Every row gives one point. Each copy is the shape, with its points in the same order, turned, moved and blurred by noise. Say if it was mirrored as well.
In the rows, zero is written as 128.

Shape (8 x 3)
[[143 133  99]
 [137 138 100]
 [130 164 108]
 [128 154 210]
 [ 83 151  99]
 [119 164 130]
 [138 123 101]
 [127 148 178]]
Copy 1 (8 x 3)
[[148 145 107]
 [147 148 113]
 [148 164 137]
 [139  96 209]
 [102 177 131]
 [138 154 154]
 [141 134 105]
 [135 113 183]]
Copy 1 is: only turned
Copy 2 (8 x 3)
[[144 118  98]
 [139 124 104]
 [163 142 115]
 [158 104 213]
 [125 177 121]
 [155 141 141]
 [132 116 102]
 [150 109 182]]
Copy 2 is: only turned

Shape (8 x 4)
[[ 79  85 137  96]
 [124 100 100 104]
 [148 104 125 181]
 [ 79 123 117 123]
 [164 127 137 126]
 [169 168 136 139]
 [123  81  98 134]
 [124 159 118  99]]
Copy 1 (8 x 4)
[[195 155 148 107]
 [175 129 138 157]
 [ 95 126 170 149]
 [167 113 136 104]
 [119 148 116 163]
 [ 92 127  90 156]
 [160 127 171 154]
 [152 117  86 137]]
Copy 1 is: only turned
Copy 2 (8 x 4)
[[ 85  91 197  98]
 [ 94 133 168 143]
 [134  94 107 164]
 [ 84 112 148  95]
 [154 141 147 154]
 [167 163 129 144]
 [ 82  99 154 159]
 [114 164 153 107]]
Copy 2 is: mirrored

Shape (11 x 8)
[[175  99 114 124 116 142 147 136]
 [103  97 138 120  99 143 110 128]
 [104 172 106 109 160 119 102 149]
 [110 112 152 119 154 116 144 140]
 [115  98 142 113 103 119 124 153]
 [103 103 132 127 107 111 115 141]
 [102 124 134 161 126 126  97 145]
 [105 102 128 122 113  72 107 124]
 [159 145 135 118 128 137 106 107]
 [101 110 108 133 129 121 180  90]
 [152 249 128 142 111 138 110 119]]
Copy 1 (11 x 8)
[[162 116 109 102 138 161 115 138]
 [151  88 140 116 158 114 165 147]
 [126 124 139 136 108  64 105 176]
 [128 108 130  86 140  86 125 123]
 [165  89 150  99 134 111 148 131]
 [158  88 144 123 141  97 145 125]
 [116  82 145 146 133 103 137 133]
 [170 106 154 137 157  77 131 108]
 [131 148 142 127 149 132 124 162]
 [147 129  69 111 156  91 152 112]
 [ 95 196 148 174  73 121 142 173]]
Copy 1 is: mirrored
Copy 2 (11 x 8)
[[145 144 138 145 120 126 176 144]
 [136  88 162 136 132 114 118 127]
 [114 113  94  98 100 161  90 160]
 [148 140 135  97 146 122 107 136]
 [138 114 172 117 122 112 120 143]
 [144 105 157 121 115 103 107 135]
 [148 114 133 147 111 123  79 136]
 [161 102 142  92  89  95 106 123]
 [137 121 121 130 106 163 140 107]
 [121 127  96 112 149  71 141 114]
 [ 64 148  91 144  66 193 101  93]]
Copy 2 is: only turned
Copy 3 (11 x 8)
[[154 175 148 142 157 126 140 122]
 [134 121 126 112 136 149 150 109]
 [102 125  84  78 144  83 133 146]
 [115 153 120 106  98 136 113 151]
 [127 124 143 114 112 128 146 128]
 [124 117 131 122 108 127 149 121]
 [122 106 103 135 127 122 124 126]
 [121 125 114 130  81 114 155 105]
 [131 166 115 107 156 112 117  93]
 [ 81 186 120 142 124 155 155 137]
 [ 64 138 111 101 205  56  91  76]]
Copy 3 is: mirrored
